Every row gives one point. The last column is the point's height on a tilted bowl or saddle (a function of degree 2), plus a little noise. Along how many of its main directions does it bend up, bend down or stay straight?
In the rows, 128 means zero.

Points (10 x 3)
[[112 104 111]
 [100 110 104]
 [ 69 147  72]
 [145 145 117]
 [137 108 119]
 [102 135 114]
 [177 103  88]
 [151  96 109]
 [133  98 114]
 [174 116  94]]
Directions: 0 up, 2 down, 0 straight

Points (11 x 3)
[[145 119 138]
 [181 124 166]
 [128 116 137]
 [161 126 150]
 [102  91 158]
 [108 123 144]
 [167  61  58]
 [104 142 134]
 [139 145 144]
 [143 103 126]
 [ 86 146 134]]
Directions: 1 up, 1 down, 0 straight

Points (15 x 4)
[[108 164  82 162]
 [179 138 109 166]
 [167 152 111 155]
 [137  71  84 145]
 [138 149 123 139]
 [148 114  85 151]
 [121 143 131 138]
 [149 107 116 144]
 [126  86 146 146]
 [102 140 114 146]
 [198 126  90 199]
 [126 142 148 140]
 [ 97 145  92 156]
 [113 166 120 144]
 [109 104 109 139]]
Directions: 2 up, 0 down, 1 straight

Points (18 x 4)
[[ 97 125  91 133]
 [181 127 155  87]
 [129  96 166  93]
 [ 87 115 161  89]
 [127  91  72  79]
 [135  98 160  99]
 [128 131 168 106]
 [141 169  91 135]
 [113 153 124 138]
 [161 118  88 106]
 [126 132 150 128]
 [ 80 102 157  79]
 [167 156 129 118]
 [148 142 173  95]
 [ 70 155 120  97]
 [140 142 107 145]
 [123 136 157 119]
 [141 127 118 140]]
Directions: 0 up, 3 down, 0 straight

Points (24 x 5)
[[ 74 149  94 133 141]
 [127 132 125 129 128]
 [101  66 100 152 133]
 [109 128 184 115 110]
 [ 99 110 128 169 149]
 [115 111 135 172 151]
 [139 116 135 166 141]
 [115 151 158 132 114]
 [153  91 158 167 161]
 [141 152  87 125 146]
 [165 121 141 113 125]
 [ 85 131 105  95 124]
 [129 141  93 104 137]
 [107 135  95 131 128]
 [ 99 134 154 119 125]
 [ 71 125 132 137 125]
 [120 130 106 139 131]
 [109 101 147 103 141]
 [110 106  95 160 133]
 [ 80 177 175  47 240]
 [ 86 163  98  92 172]
 [ 79 129 115 147 130]
 [134 138 110 131 133]
 [159 113 140  90 149]]
Directions: 2 up, 1 down, 1 straight

Points (23 x 5)
[[133 147 131 116 132]
 [ 82 107 169 104 153]
 [ 97 116 119  99 146]
 [147 118 165 119 135]
 [ 56 162  87  91 185]
 [143 157 101 139 119]
 [129 112 105 121 137]
 [117 162 132 124 129]
 [147  91 109 128 133]
 [140 108 130 129 127]
 [144  68 142 156 119]
 [119 114 113 103 139]
 [ 85 128 117 164 181]
 [116 139 108 113 137]
 [187 110  99  94 188]
 [161 126 163 122 142]
 [ 93 156 177 115 177]
 [114 103 183 114 136]
 [103  82  92  96 150]
 [113 122 143 151 145]
 [106 125  62 111 173]
 [103 138 148 104 149]
 [145  66  94 148 152]]
Directions: 3 up, 1 down, 0 straight

Points (21 x 5)
[[130 180 131 139 116]
 [133 141 120 139 126]
 [172  93 144 111 114]
 [ 95  91 158 100 118]
 [177 129 153 140 111]
 [ 68 101 109 135 113]
 [140 103 117 148 123]
 [125 100  80 124  82]
 [141 132 187 135  64]
 [120 146 160  97  86]
 [122  78 133 108 122]
 [113  86 161 124 118]
 [143 124  86 176 100]
 [155  70 125 147 121]
 [109 141 117  83  90]
 [149 100 139 137 126]
 [111  75 106 141 104]
 [189 110 133 100  93]
 [167 132 101 144 120]
 [165 147  96  99  76]
 [ 96 115 108 115 117]]
Directions: 0 up, 2 down, 2 straight

Points (41 x 7)
[[113 158 140  91 112 160 108]
 [131  78 100 155 133 111 110]
 [111 111 108 158 128 130 114]
 [106 116 172 143 147 145 120]
 [139 119 136 106 129  99 107]
 [149  96 120 118 147 168 104]
 [175 123  94 121 132 157 107]
 [127 106 156  96 145 180 114]
 [108 150 106 123 158  99 116]
 [115 179 144 145 115  62  81]
 [155 101 177 134 219 102  70]
 [147 129 160 159 116 166 116]
 [130 119  98 127 130 121 125]
 [182 117 150 157 133 114  93]
 [114 155  99 128 145 114 121]
 [151 117 164 137 150  95  97]
 [114  57 114 126 114 136  94]
 [168 117 111  51 108 119  68]
 [128 149  99 119 147  64 112]
 [123 112  90 114 122 174 106]
 [153 122  97  81 180 149 112]
 [141 141 107 105 167  88 114]
 [179  86 150  71 100 126  73]
 [166 112 121 162 165  87  88]
 [ 91 123 131 127 156 186 106]
 [ 95 124 120 104 122 119 110]
 [123 126 142 102 166  82  96]
 [122 176 150 123  96 171 116]
 [179 107 128 142 148 136  98]
 [101 124 126 111 149 119 114]
 [137  93 115 173 154 145  93]
 [149 150 143 175 144 143  93]
 [115 113 189 134 146 113 114]
 [146 130  56 177 111 152 120]
 [161  74 123 161 147 112  88]
 [130 152 122 135  85 164 113]
 [ 60 115  97 105 137 120 102]
 [123 119 115  73  92 124  90]
 [160 137 116 156 129 116 111]
 [132 154 155 144 139 169 115]
 [127 124 111 106 121 129 117]]
Directions: 1 up, 4 down, 1 straight

Points (46 x 7)
[[ 80  76 135 112 147 114 159]
 [ 81 139  94 131 129 150 126]
 [113 123 179 164 118 106 133]
 [140 104 103 121 128 126 128]
 [107 141 148 136 126 140 131]
 [114  78  82 149 115 145 136]
 [157 110 139 134  42 128 169]
 [118 133 133 125  91 118 135]
 [122 129 173 117  84 137 138]
 [167 141 161 126 113 143 131]
 [ 95 120  99 102 127 174 135]
 [125 139 148 121 119 157 133]
 [107 127 118  99  95 136 138]
 [161  74 125 126  89 126 165]
 [115  59 160 148 144 139 169]
 [111 109 194  93 167 135 154]
 [ 87 182 140 166 126 164 165]
 [ 83 139 156 153  81 123 160]
 [156 118 156 114 119 157 140]
 [183 119 113 123 145 119 156]
 [ 93 157 167 109  97 137 156]
 [147 156 177 122 162  85 140]
 [ 64  98 146  86  94 173 197]
 [143 144 130 133 167 118 138]
 [115  84 138 153 115  90 154]
 [142 153 120 100  69 144 158]
 [102 136 105 166 127 127 138]
 [170  92 110 153 132 146 163]
 [108  99 143 169  74 128 162]
 [178 116 139 197 127 142 174]
 [133  87 108 132 121  81 141]
 [105 146 142  86 168  69 176]
 [107 132 141 154 140 134 133]
 [143 102  91 149 119 183 156]
 [176 138 102 168  84 166 175]
 [ 95  89 135 142 149 142 147]
 [136 105 132 121 169 148 144]
 [172 107 108 100 116 155 162]
 [134 104 170 105 155 118 141]
 [ 84 128 140 133 131 146 141]
 [178 130 101  82  80 168 190]
 [ 94 156 118 120 134 148 137]
 [117 110 115 121 136 104 127]
 [115 159 140 121 144  92 145]
 [ 99 179 165 141  96  89 167]
 [133 123 133 154 143 119 132]]
Directions: 5 up, 1 down, 0 straight

Points (63 x 9)
[[136 128 104 136  97 100 114 118 153]
 [131 159 130 136  77 144 133 124 175]
 [113  78 107 100 123 134  97 140 138]
 [108 105 120  85 140 137 168 151 152]
 [130 149  89 109 125 117  76 132 175]
 [142 194 120 156 107 147 146  41 111]
 [153 121 146 100  96  71 172 117 167]
 [119  90  86 151 122 186 119 117 126]
 [148 170 176 101  88 133 138 114 137]
 [110 159 150 180 150 124 103 156 136]
 [162 140 117 177 122 147 134 138 125]
 [177 114 120 149 123 134 125  59 123]
 [ 64 132 141  84 129 163  78  70 173]
 [128 134 119  80  82 122 151 155 159]
 [114 142 124 164 105 159  85 163 171]
 [ 67 106 181 112 206 113 118 148 201]
 [161 166 135 130  85 174 137 145 183]
 [148 104 152 109 165 133 111 141 140]
 [117 126 133 147 160  98 138 107 155]
 [135 137 127 122 154 101  56 168 189]
 [ 87 115 146 123 115  99 115 164 150]
 [102 138 102 106 138 116  73 108 181]
 [ 94  78 154 121 126  90 173  79 174]
 [ 88  94 143  89  96 139 123  77 131]
 [131 101 128 101 134 140 147 140 146]
 [ 91 137 130 154 104  79 138  95 154]
 [148 143 114 142 136  98 136 127 139]
 [143 153 141 190 112 142 138 118 120]
 [128 149 143 133 176  70  99  73 171]
 [119 133 170 155 123  84 121  98 132]
 [143  95 167 136 158 115 128 135 135]
 [ 96 169 153 111 164 139 145 135 128]
 [ 96 137 156  99  84 119 142 103 147]
 [147 143  74 109 138 145 159 130 128]
 [120 167 167 187  96 174 134 123 143]
 [155  92 129  99 100  85 136 144 153]
 [141 148  98  85 137 133 135 125 131]
 [155 106 132 120 150  62  96 160 161]
 [129 165  89  97 152 174 110 100 140]
 [146 122  90 115 115 147 109 118 153]
 [152 115 135 107 106 190 126 160 165]
 [129 117  80 184  98 141 172 120 145]
 [117 150 159 145  91 146  94 120 169]
 [112 144 121 108 143 155 155 150 139]
 [106 102 123 106 126 142 144 135 146]
 [125 123 158 111 139 140 160 114 139]
 [123  85 167 151 136  91 152 117 153]
 [120  78  98  99 136 124 135 120 142]
 [125 189 137 139 100 104  88 101 162]
 [ 88 118  86 142 163 129 122 109 150]
 [ 86 138 131 127 148 144 151 140 148]
 [125  84 132 133 128 127 102  96 138]
 [119 141 117 163 163 202 101  95 140]
 [127  74 167 149 136 128  98 107 119]
 [ 94 213 143 149  89 122 116 130 148]
 [103  98 140 150  97 192 112 103 151]
 [154 154 113 157 134 108 145 117 125]
 [ 75 117 146 138  80 157 114 166 160]
 [146  92 121 177 111 162 123 163 135]
 [121 134 137 156 133 136 141 149 142]
 [121  92 115 117 165 178 134 142 141]
 [126 100 123 118 135 126  72  95 166]
 [169 108 161 158  77 134 122 116 149]]
Directions: 2 up, 3 down, 3 straight

Points (64 x 9)
[[106 118 123 124 151  93  98 117 122]
 [120 120 119 159 153 126 138 154 131]
 [153 140 183 121 135 125 136 129 112]
 [108 162 148 126 195 167 177  63  27]
 [122 123  90 104 118  55 152 111 153]
 [ 83 132  99  83 127 155 137 116  89]
 [133 111 137 195 141 112 148 188 109]
 [125 125 119 110 103  98 102 147 119]
 [ 59 157  96 172 139 149 144 102  82]
 [112 113 111 166 131 134 147  92 116]
 [ 80 103  83 104 148  97 126 151  88]
 [108 133 125 136  99 103 124 118 131]
 [124 114  85  78 115 111  69 157  57]
 [161  93 147 144 100 138 148 182 103]
 [ 65 139  99 160 128 115 128 133 114]
 [114 111  93 105  85 107 132 159 110]
 [146 115 157 118 113 111 122 128 125]
 [151  73 141 106 169 157 104 161 101]
 [114 129 117 151 139 124 160 116 116]
 [137 121 171  95 143 105 186 112 138]
 [152 126 150 133 138 171 124 165 116]
 [117 105 145 126 133 127 156  92 105]
 [139  94 120 103  91 175 117  91  78]
 [106 157  88 123 136 114 101  78  98]
 [143 141 119 135 133 109 100 149 128]
 [104 151 180 105 135 162 143 102 112]
 [125 182 154 102  89 123 108 101 100]
 [130 135 113 119 103 141  93 185  96]
 [188 144  71 143 152 159 169 149  68]
 [ 68 101  91  96 151 140 128 103  71]
 [101  92 135 150  75 107 151  94 113]
 [146 154  90 148 150 110 132 100 143]
 [103  86 102 153 120  85 106 153 124]
 [ 66 104 124  98 129 145 142 151 134]
 [122  66 127 156 102 142  60 186 113]
 [124 125 144  58 135 175 118 121 106]
 [141 117 127  86  74 127 131 148 131]
 [127 132 114 120 114 129 111  92 113]
 [131 125 164 101 104 122 130 119 131]
 [112  72 142 137 148  86 133 169 104]
 [125 126 132 169 161 144 127  88 128]
 [135 137 135 148 134 137 129  97 121]
 [136 147 114 106 162 116 151 130 121]
 [105 144 121 137 112 130 115 143 127]
 [107 151 139  61 156 106 109 158 108]
 [131 157 145 125 118  94 102  88 117]
 [137 111  90 140 117  73 145 138 143]
 [ 92 154 123  73 123 200 161 125 119]
 [124 158  83 165  80 168 138 126  99]
 [134 103 120 111 134 194 182 201 107]
 [ 62 119 116 180 154 109  94 172 159]
 [140 120 152 154 130 199 140 119 122]
 [131 154 171 191 143 102 127 148 106]
 [121 128 140  89 157 100  89 150 104]
 [112 112 156 113 155 155 105 139 132]
 [157 134 154  80 168 144 145 109 109]
 [139 121 155 138 172 140 156 133 111]
 [ 95 152 142 119  96 139 130 160 141]
 [115 112 144 108 104 142 123 136 130]
 [115 174  65 126 105 126 127 148  80]
 [132 176 115 143 171 122 111 114 117]
 [176 112 135 137 121 123 145 136 121]
 [148  69  84 122 127 143 152 123  80]
 [121 129 118 189 125  65 152  76 141]]
Directions: 2 up, 5 down, 1 straight

Points (60 x 9)
[[132  79 183 111 146 146 140 115 153]
 [149 119 126 114 102  93 135 118 146]
 [143  84 121 146  87  95 131  88 166]
 [ 92 128 116 142 120 116  99 165 137]
 [137 166 143  80 126 141 129 117 150]
 [108 112 125 109 161 112 176 101 152]
 [129 129 147 141 165 174 166 147 145]
 [103 101 155 126 124 150  96 171 147]
 [199 134 118 140 112 170 134 122 135]
 [ 87 125 162 100 120 158 120 133 139]
 [103 122 114 161  94 131 129 139 142]
 [142 133 171 118 173 125 114 175 154]
 [ 89 131 135 125 102 155 131 147 142]
 [110 166 137 152  95 170 117 123 128]
 [138  87  98 165  98 131 110  99 151]
 [155  88 135 136 107  99 175  78 169]
 [155  93 129  83 105  86 141 142 149]
 [116  92 140  93 129  98 144 141 142]
 [123 133  94 108 161  92  75 139 130]
 [131 123 133 173 117 133 104  98 153]
 [165 126 122 121 114  80 144 126 142]
 [111 107 145 136  89 128 133 162 147]
 [182 159 130 112 132 170 134  86 153]
 [108  85 166 168 150 152 131 132 146]
 [ 93  92  72 115 127  88 126 144 106]
 [ 66  80 152 156 103  93 194 153 197]
 [145 135 137 126 131 157 228 137 178]
 [156 141 124 118 133  80 106 127 140]
 [138 141 126 118 109 124  93 134 139]
 [165 119 120 140  94 124 130 137 138]
 [145  77  77 106 181 129 155 148 124]
 [135 136 125 135 114 124 147 148 132]
 [ 66 108 126 175 127 156 116 129 151]
 [111 164  93 120 136 139 106 165 135]
 [154 101  92 112 111 148 160 135 142]
 [170 121 126  72 185 129 140 124 175]
 [133 152 179 155 121 129 122 131 147]
 [155  89 148  79 124  74 144 129 156]
 [133  88 161 134 105 165 189 130 152]
 [144 131 131  94 159 131  53 128 168]
 [137 103 117 114  66 150 115  81 165]
 [158 112 140 148 126 148  98  77 158]
 [147 112 108 127 172 140  88  70 179]
 [139  94 124 158  85 137 149  90 150]
 [131 107 195 150 150  71 151 111 199]
 [128 157 112 163  95 102 186 164 154]
 [123  71 102 127 144 134 121 118 132]
 [106 150 117  95 104 125 169 138 157]
 [156  89 113 139 145  93 119 196 111]
 [126 113 127 163 111 116 114 105 149]
 [159 112 150 140 103 132 157 130 144]
 [136  79 134 115 116 123 132 109 143]
 [139 104 121  82 109 107 142 152 144]
 [128 125 136 150 182 115 101 118 151]
 [123  98  94 119 164  84 142  96 123]
 [ 77 181 115 125  70  76 166 125 196]
 [117 180 127 146  88 136 122 121 149]
 [125 115  78 146 121 181 138 194 142]
 [183 129 132 113 171 108 198 113 171]
 [114 159  76 128 111 103 120 120 143]]
Directions: 5 up, 1 down, 2 straight

Points (63 x 9)
[[144 127 102 127 155 151 126 110 119]
 [167 133 150 188 123 135 120 152 100]
 [161 193  92 156 143 123 113  79 113]
 [134 159 118 124  99 199  83 142  94]
 [ 78 131 126 121 115 173 132 154 125]
 [142 156  97  78 103 158 143 126 105]
 [ 93 106  73 151 155 123 167 121 104]
 [112 111  77 132 122 144 115 129 113]
 [142 131 126 137 132 175 114 122 122]
 [142 123 121 124 147 114 127 137 120]
 [140 115 139 109 115 129 116 106 123]
 [120 161 122 102 144 184 139 124 113]
 [153 123 151 109 175 126 146 153 100]
 [139 185  81 143 152 114  99 136 106]
 [126 105  75 134 140 142 164 152 100]
 [ 80 156  95  79 128 146 164  74  86]
 [104 161 137 125 110 197  61 147  85]
 [121 121 151 115 103 160 145 170 124]
 [140 116 128 154 130 140 139  58 104]
 [183 136 137  81 163 151 150 138  97]
 [111 117 134 142 174 189 131 167  96]
 [ 97 106 135  99 102 151 152 116 132]
 [104  71 141  94 124 108 113  89 108]
 [123 143 129  96 108  99 109 104 122]
 [130 131 135 143  79 121 119 167 121]
 [109 112 162  86  98 104 176 123 122]
 [137 129 160  92 196 148 108 144  84]
 [ 85 126 111 111  98  83  89  97 117]
 [174 128 163 114 138 145 146 183  92]
 [ 60 103 101  80 115 151 132 102 109]
 [ 71 101 115 152 145 134 146 172 116]
 [144  98 106 122 109 100 142  92 102]
 [128 110 120 137 139 146 141  89 120]
 [ 83 135  70 138 159 123 163  97 103]
 [156 108 150 109 123 117 142 170 106]
 [161 119  93 143 154  73 101 149  83]
 [131 144 127 141  87 124 126 140 132]
 [186 101  61 140 128 114 162  92  61]
 [140 103 149 127 100  70  78 150  91]
 [129 103 134 131 122 150 124 111 128]
 [145  98 132 128 144 147 106 110 114]
 [179 160  76 150 132 104 126 116 107]
 [132 140 147 144 121 102  72  62  98]
 [119 135 119  91 141 127  99 109 116]
 [144  87 165 117 144 189 127 200  69]
 [103 137 108  94 121 172 150  96 111]
 [127 118 164 133 109 131 111 149 128]
 [140 116 137 142 138  78 148 128 109]
 [129 163 148  94  92 153 111 138 120]
 [136 101 112 139 128 116  70 118 105]
 [173 128 166 123 112 105 118 137 107]
 [159 101 117 119 111  59  81 101  77]
 [126 183 147 146 144 134 139 197  90]
 [173 120 114 114 152 158 133 107 108]
 [140 153 120  95 108  91  89 131 109]
 [153 147 156 164 133  81  56  37  52]
 [129 143 138 129 153 158 130 141 123]
 [137 102  78 111 162 121 174 157  88]
 [116 118 110 166 117 137 126 126 130]
 [136  83 113 154 160 166 108 125 100]
 [151 152 120 145 129 135 129 149 123]
 [158 135 135 133 118 146 150  98 124]
 [158 134  73 104 126 106  59  95  83]]
Directions: 0 up, 7 down, 1 straight

Points (77 x 9)
[[198 152 116  92 117  86 131  99 101]
 [108 140 170 132 136 139 108  97 119]
 [127 135 192  97 117 159  93 126 111]
 [148 130 117  94 132  75 108 166  98]
 [ 86 124 154 149 133  68 109 163  82]
 [117 141 106 161 128  94 102  83 103]
 [136 121 130 116 101  79 151 106 113]
 [150 113  97 133 119 181 129  81  98]
 [126  98 114 113 112 100 145 130 114]
 [132 137 112 137  98 125  99  74 104]
 [101 119 142 160 154 124 102 137 111]
 [125 147  86 170 109  85 124 147  91]
 [ 95 155 178 136 114 177  70 175  78]
 [155 101 129 170 100 112 134 139 103]
 [ 98 169 177 116  86 142 158  96 116]
 [118 137 118  88 141 161 146  98 123]
 [164 109 152 132 174 130 184  89  98]
 [132 142  93 109 123 148 120 125 118]
 [140  92  89 120 132  95  75 130  64]
 [125  94 137  92 131 125 151 137 119]
 [134  97  95 136 183 147 107 124  86]
 [112 167 145 163 151 164 141 115 121]
 [115 152 152 114 121 198 148 134 123]
 [133 192 173 142 174 156 112 165  92]
 [132 121 135 160 149  89 118 106 107]
 [170 153 106 152 183 107 138 130  93]
 [111  97 163 112  97 103 151 187 105]
 [124 179 161 105 121 133  75 127 109]
 [117 110 163  88 115 139 152 143 129]
 [106 124 136 126 128 160  55 102  88]
 [106 158  50 121 160 124 135 183  71]
 [107 167 121 134 156 124 156 176 117]
 [109 108 111 156 144 146 109  79 115]
 [104 109 118 120 156 153 167  63 117]
 [ 88 134 146 128 150 116 138  80 122]
 [184 159 184 125 134 159  88 134 105]
 [131 120 172 144 112  33  99 134  59]
 [121 154 119 119 107 167  95 116 115]
 [155 163 128 125 126 129 143 117 132]
 [132 156 147  63 161  99 161  83 105]
 [138 113 116 152 137 131 147 122 123]
 [108 126 182 111 114 154 143  78 116]
 [172 120  90 153 126  87  87 170  58]
 [111 153 150 131  80 114 130 155 124]
 [124 155 146 133 113 137 142 152 135]
 [132 168 100  67 130 135 116 124 114]
 [100 165 128 100  97 144 181 135 130]
 [209 160 144 120 113 116  78 104  94]
 [164 103 107 106 113 106 135 160 103]
 [165 154 150 128 103 153 160 101 126]
 [142  96 125 128 101 121 119 136 113]
 [135  96 169 103 147 156 148 153 115]
 [ 83 115 140 129 146 151 134 115 128]
 [122 149 147 129 159 122 155 103 129]
 [102 131 131 128 140 136  94 155 111]
 [131 188 118 112 140 105 133 123 125]
 [121 143  75 128 114 141 107 177  89]
 [126  92 124 182 154 111 164 164  94]
 [109 116  87 145 114 111 109 122 105]
 [153 162 112 164 138 163 157  92 108]
 [143  86 160 150  96 112 125 138 105]
 [154 103 145 122 127 124 175 136 121]
 [131 186  82 138 153 193 141 132  84]
 [123 148 107  96  89 123 117 118 121]
 [ 92 149  82 104 124 113 129 119 112]
 [152 146 118 116  89 177 162 134 119]
 [182 177  96 171 116 159 111 166  71]
 [147 166 137 163  66  99 167 122 100]
 [112 106 136  90 148 140 148 146 121]
 [123  95 134 129 101 160 117  86 115]
 [125  99 126 130  96  95 124 144 108]
 [117 111 114 109 178 106 176 117 109]
 [115 125 100 178  63 123 132 146  89]
 [102  84 135 101 123 170  93  95  96]
 [ 94  86 116 115 164 120 134 109 108]
 [120 129  90  96 119 131  72 147  85]
 [147  97 123 169 174 133 112 145  89]]
Directions: 0 up, 7 down, 1 straight

Points (77 x 9)
[[141 130 123 146 158 119 130 174 147]
 [128 157 128 158 147 144 136 105 141]
 [173  81 170 111  88 132 180 168 172]
 [112 150 140 154  92 120 163 178 151]
 [154 111 105 118 138 176 166 117 159]
 [138 174 102 121 178 126 181 118 168]
 [132 161 114 134 180 167 150 136 155]
 [106 184 147 101 114 120 134 157 154]
 [ 80 103 141  84 112 112  94 168 169]
 [133 170 147 125 126 100 130 142 137]
 [173 135 140 142 118 129 124 115 138]
 [102 147 156 136 136 133 109 103 137]
 [130 131 135 147 131  90 136 120 133]
 [134 176 166 147  29 122 118 169 173]
 [102  94 147 120 148 138 138 163 151]
 [130 118 176 172 140 132 149 104 149]
 [115 127 111 116 167 155  88 129 142]
 [144 147 131 119 147 152 117  85 139]
 [138 144 142 137 158  95 178 134 146]
 [131  75 108 173 132 113 170 158 164]
 [112 141 112 114 100 186 165 112 159]
 [142  99 103 121 136 116 191 109 159]
 [113 139 114 109 147 105 125 111 135]
 [147 129 150 141 167 127 138 150 136]
 [151 196 122 133 122 173 130 146 160]
 [156 169 104 122  56 146 108 103 159]
 [117 112  87  87 132 142 137 148 159]
 [ 71 129 121  98 174 115 126 144 151]
 [161 147 137 106 181 154  82 125 136]
 [132 159 132  74 138 112 121  66 155]
 [158  90 158 152  85 133 148 175 157]
 [103 159 135 112 166 157 139 156 149]
 [170 151 176  99 188 137 107 100 137]
 [ 86 159 105 119 135 133 148  80 159]
 [ 98  86 141 151 168  65 132  91 162]
 [ 92 145  86 113 149 186 127 150 174]
 [148  63 122  70 123 100 154 145 173]
 [142 152 104 184 123  99 134 113 150]
 [111 157  97 104 120 135 186  83 170]
 [157 139  70 167 125 133  90 114 166]
 [121 127 133 151 170 117 102 124 135]
 [137 125 122 154 125 120  95 162 145]
 [131 130 155  94 163 150 153 104 139]
 [ 65  90  83 125 133 145  98 126 178]
 [119  87 151 136 124 107 116 121 142]
 [106 188 131 155 151 112 137 144 153]
 [117  93 150 147 146 153  99 149 153]
 [ 95  91 118 113 120 118 147 118 146]
 [143 114 105  86 100 145 109 155 156]
 [153 146  85  88 166 153 157 156 171]
 [105 113 104  74 119 154 106 125 157]
 [137 146 141 176 184 148 130 115 149]
 [132  80 138  70 173 122 116 132 150]
 [152 103 126  95  77  90 157 136 151]
 [143  94  93 138  96 157 138 143 152]
 [115 133 152 150 100 181 161 121 151]
 [101 132 194  88 103 145 122 129 162]
 [101 128 115 137 153 110 113 138 139]
 [101 125  79 207 118 141 153 143 176]
 [115 156 109 143 150 141 147 132 144]
 [150  95 110 184 174 103  97 132 169]
 [107  80  62 100 101 130 109 139 179]
 [123 107 159 129 138  90 137 129 136]
 [114 119  99 163  94 120 146 110 141]
 [124 141 122  67 157 113 145 108 146]
 [174 155 159 120 100  87  92 130 154]
 [129 182 105 113 132  75 129 139 154]
 [111  89 117 123  41 128 128 148 154]
 [175  93 116  86  95  97 145 124 162]
 [120 123 133 174 105 102 162 138 139]
 [122 169 155  82 134 107  95 125 140]
 [163 145 131 144 139 142 148 145 140]
 [155 116  73 125 153 132 108 168 168]
 [156 163  78 143  84 148 110  97 162]
 [108  90  93 104 154 156 151 114 163]
 [115 164 103 145 109 183 124 110 156]
 [158 160 125 110 127 145 119 118 138]]
Directions: 7 up, 0 down, 1 straight
